Each row is a point. Each table stands for the endless flat space through its points: a line for two points, a plane for three, and so on. Write the one point that lies in both, or say that there is none.

First, 2 rows:
[[-0.23  0.42 -0.19]
 [-0.14  0.12  0.02]]
Second (2 x 3):
[[-0.18  0.26 -0.24]
 [-0.21  0.35 -0.06]]
They share: [-0.20  0.32 -0.12]

First (2 x 6):
[[ 0.39  0.39 -0.33 -0.22 -0.30 -0.26]
 [ 0.23  0.23 -0.35 -0.08 -0.24 -0.32]]
Second:
[[ 0.02  0.49  0.08  0.14 -0.15 -0.41]
 [-0.06  0.27 -0.54 -0.02  0.18 -0.20]
 [ 0.30  0.01 -0.40 -0.30 -0.23 -0.57]
 [ 0.18  0.15 -0.24  0.28 -0.51 -0.23]]
They share: [ 0.15  0.15 -0.36 -0.01 -0.21 -0.35]

First (3 x 8):
[[-0.31  0.00 -0.21  0.38  0.56  0.09  0.12  0.24]
 [-0.05  0.56 -0.35  0.31 -0.06  0.14 -0.35  0.19]
 [-0.22  0.09 -0.27  0.35  0.53 -0.01  0.04  0.19]]
Second, 4 rows:
[[-0.09  0.27 -0.43 -0.10  0.52  0.08 -0.38  0.16]
 [-0.06  0.51 -0.17  0.36  0.19  0.06 -0.21  0.24]
 [-0.46  0.21 -0.41  0.59 -0.26 -0.19 -0.10  0.24]
 [-0.23  0.15 -0.59  0.17  0.18  0.01 -0.25  0.11]]
They share: [-0.10  0.39 -0.33  0.32  0.17  0.06 -0.21  0.18]

First (4 x 11):
[[ 0.71 -0.08 -0.14 -0.39 -0.22 -0.03  0.26  0.40  0.07 -0.24 -0.22]
 [ 0.20 -0.36  0.27 -0.06 -0.11 -0.40 -0.26  0.45 -0.24 -0.31  0.06]
 [ 0.54 -0.21 -0.03 -0.19 -0.22 -0.15 -0.03  0.53  0.02 -0.17 -0.10]
 [ 0.46 -0.10  0.15 -0.54 -0.03 -0.20  0.40  0.05 -0.27 -0.57 -0.16]]
Second:
[[ 0.08 -0.33  0.21 -0.17 -0.04  0.17  0.25  0.01 -0.46 -0.27  0.28]
 [ 0.29 -0.75  0.39 -0.02  0.33 -0.48 -0.29  0.24 -0.67 -0.22  0.63]
 [-0.01 -0.29 -0.05 -0.06  0.43 -0.40 -0.19  0.62 -0.53  0.10  0.45]
 [ 0.00 -0.63  0.38  0.07  0.17 -0.22 -0.01 -0.01 -0.62 -0.28  0.62]
 [-0.16 -0.26  0.16 -0.10  0.13 -0.09  0.10  0.29 -0.40 -0.13  0.30]]
They share: [ 0.26 -0.35  0.25 -0.33  0.08 -0.09 -0.01  0.37 -0.38 -0.21  0.14]

First:
[[ 0.07 -0.09  0.39 -0.37  0.56  0.61  0.38  0.17  0.55 -0.30  0.43 -0.17
  -0.07 -0.25]
 [-0.06  0.03  0.17 -0.41  0.31  0.37  0.27 -0.29 -0.02  0.20  0.10 -0.24
   0.08  0.13]
 [ 0.47 -0.29  0.34 -0.32 -0.04  0.11  0.03 -0.93 -0.30  0.90 -0.12  0.13
  -0.07  0.35]
 [ 0.41 -0.55  0.60 -0.32  0.73  0.33  0.04 -0.23  0.34  0.31  0.29 -0.41
   0.03 -0.12]
 [ 0.26 -0.21  0.20 -0.52  0.49  0.39  0.22 -0.35 -0.15  0.54  0.05 -0.46
   0.04  0.27]]
Second (2 x 14):
[[ 0.16 -0.22  0.31 -0.30  0.22  0.47  0.19 -0.38  0.05  0.30  0.11 -0.03
   0.08  0.12]
 [ 0.40 -0.10  0.03 -0.34  0.42  0.27  0.55 -0.42 -0.03  0.26  0.15  0.05
  -0.24 -0.24]]
They share: no point

First (4 x 20):
[[-0.35  0.25 -0.24 -0.24  0.05  0.05  0.12  0.02  0.00 -0.06  0.20  0.02
  -0.39  0.02  0.18 -0.12 -0.01  0.36  0.06  0.33]
 [-0.84  0.32  0.03 -0.09  0.75  0.12  0.27  0.12  0.39 -0.11 -0.13 -0.48
   0.04 -0.35 -0.12  0.08  0.46  0.61  0.13  0.07]
 [-0.69  0.46  0.05 -0.10  0.56  0.21  0.34  0.13  0.31 -0.25 -0.06 -0.40
   0.03 -0.25 -0.08 -0.07  0.41  0.64  0.03 -0.05]
 [-0.52  0.52  0.15 -0.33  0.39  0.12  0.35 -0.04  0.35 -0.27 -0.21 -0.56
  -0.04 -0.19 -0.36 -0.12  0.50  0.33 -0.03 -0.13]]
Second, 3 rows:
[[-0.51  0.19 -0.22 -0.13  0.26  0.20  0.12  0.06  0.19 -0.21  0.13  0.03
  -0.37 -0.16 -0.16 -0.04  0.15  0.45  0.07 -0.03]
 [-0.27  0.27 -0.13 -0.39  0.12  0.04  0.24  0.04  0.08 -0.02  0.15 -0.10
  -0.26 -0.13 -0.09 -0.03  0.26  0.38  0.00  0.09]
 [ 0.05  0.29 -0.11 -0.73 -0.04 -0.08  0.38  0.08 -0.06  0.24  0.25 -0.16
  -0.18 -0.15  0.03  0.03  0.34  0.40 -0.02  0.21]]
They share: no point
